Rows are points. A path goes straight from each point to the next, and from the last back to the first. The post is the endless flat space through its rows: a point in 2 columns, a line in 3, a plane in 4, and so on, so that a path can go around it. Count how often the path circles the post. Going back the other way cancels.
In the rows, zero is written as 128.

Post:
[[138 124]]
Path:
[[117 121]
 [ 97 164]
 [162 145]
 [171 130]
 [146 137]
 [ 84 146]
 [173 168]
 [185 127]
 [155  98]
 [ 99 101]
 [135  83]
 [102 111]
 [124 155]
 [166 137]
 [200 103]
 [141  91]
 [ 80 114]
 [108 172]
 [202 151]
 [194 112]
 [138  86]
 [127 112]
 [158  86]]
Times around: 3

Post, 7 rows:
[[ 89  90 126 154 117 105 144 105]
 [139 131 137 136  80 105  58 109]
 [110 105 131  86 118 129 163 112]
 [135 148 145  90 130 111 159 148]
 [104 112 117 164 161 116 147 122]
 [117 125 113 103 130 130 149 183]
 [111 129 101 135 120 113 146 128]]
Path, 24 rows:
[[109 125 114 145 138 143 110 115]
 [ 92 132 137 123 128 106 152  85]
 [143 182  98 107 140 104 130  65]
 [135 127 120 107 126 111 149 153]
 [106  97 121 161 139 108 168 120]
 [128 132 144 119  96 109 123 161]
 [ 94  99 141 108 159 138 166 128]
 [114 125 143 139 132  88 105 103]
 [117 124  86 127 134 115 157 143]
 [133  97 110 154 124 117 135  87]
 [149 146 161 106  88 126 117 160]
 [124 130 178 112 106 106 114 136]
 [ 84 140  95 134 149 103 159 134]
 [126 119  97  99  74  95 113 136]
 [148 136  89 148 116  98 162 119]
 [123 121 121  99 130 145 176 185]
 [128 142 135  88 112 135 137 148]
 [ 60 100 123 249 212  90 132 104]
 [122 110 133  85 112 124 120 179]
 [ 76  56 119 196 175  95 155  92]
 [ 89 108 121 118 134 115 155 173]
 [122 156 132  79  93 113 141 172]
 [164 186 111  69  89 126 155 155]
 [131 113 171 104  83 108 110 171]]
Times around: 3

Post (13 x 14):
[[124 118 108 137 115 106 138 119 138 126 147 164 133 141]
 [129 134 149 169 105  69 126 150 113 112 123 153 142 168]
 [112 130 145 131  99 140 136 153 100 136 181 123 118 124]
 [ 87 140 140 134  99 106 136 139 132 108 129 137 126  73]
 [186 182  74  69 128 164 170 112 125 171  55 102 104 197]
 [117 150 122 159 123 130 146  68 149  74 132  70 174 148]
 [ 60 173 151 133  93 179  66 165 159 134 187 129 159  85]
 [107 111 103 109 144  59 118 132 128 100 103 135 163 137]
 [165 179 128 149 123  68  68  89 102 129 131  94 139 151]
 [119 169 149 104 136  91 147 118 121 154 125 122 109 170]
 [ 78 115 135 141 129  96 115 114 113 122 115 131 112 152]
 [111 116 122 156 131 140 163 146  92 133 116 147 161 140]
 [153  99 148 156 125 176 132 132 120  81 141 158 136 107]]
Path, 28 rows:
[[132 141 138 180 120  84 183 120 126 143 123 133 108 167]
 [129 162 110 124 110  97 177 178 113 142 156 156 176 110]
 [ 72 124 108 109 100 107 150 147 145 109 122 168 131  86]
 [110 105 148 131 174 168  86 121  95 152 178 184 184 170]
 [123 157 100 131  93 101 156 154 115  96 198 117 164  93]
 [151 160  99 165 108 197 181 123 128  57 104 132 184 115]
 [184 135 105  52 129  99  83 151 104  90 150 123 159  71]
 [113 122 171 148 108  80  93  59 171 112 162 141 125 154]
 [140 118 114  74 148 103 120 161 117 150 116 137 152 100]
 [ 77 110 152 123 163 122 145  63  74 163 128  90 154 179]
 [112 134 102 191 132 112  94  81  75 112 109 121 168 159]
 [135 180 104 133 154 148 161  90 132 153 100 116  98 219]
 [123 142  81  75 148  96 165 127 100 173  54  91  87 219]
 [ 53 123 116 165  66 152 106 173 146  98 177  93 227  66]
 [135 169 172  87  86 102  60 172 119 119 116 111 133 168]
 [132 165 108 137 117 163 108  86 127 123 131 100 138 184]
 [103 182 114 126 133 121 138 119 186  59 107 111 141 185]
 [108 128  91  84 164 142 139 198 131  99  88 153 135 141]
 [ 85 216 114 167 113 168 129  92 115 156 148 106 174 169]
 [135 118  99 101 184 147 131 156 146  48 109 161 185 130]
 [ 93 128 141 145  96  88 163 165 109  40 115 149 150  82]
 [101 171 183 163 121 108 134 154 110 134  90 173 215 178]
 [110 113 109  83 113 133 116 145 112 162 191  72 194 134]
 [122 165 139  77 136  91 107  78 140 177 131  57 113 192]
 [ 84 179 143 154  86 171  89  97 142 120 112  92 148 136]
 [122 120  91 150 121 102 100  73 102 121 138 148 116 141]
 [109 138  46 125 116  95 132 180 175  88 106 159 169 106]
 [120 157 131 176 120 105  94 147 126 183 175 136 117 206]]
Times around: 1
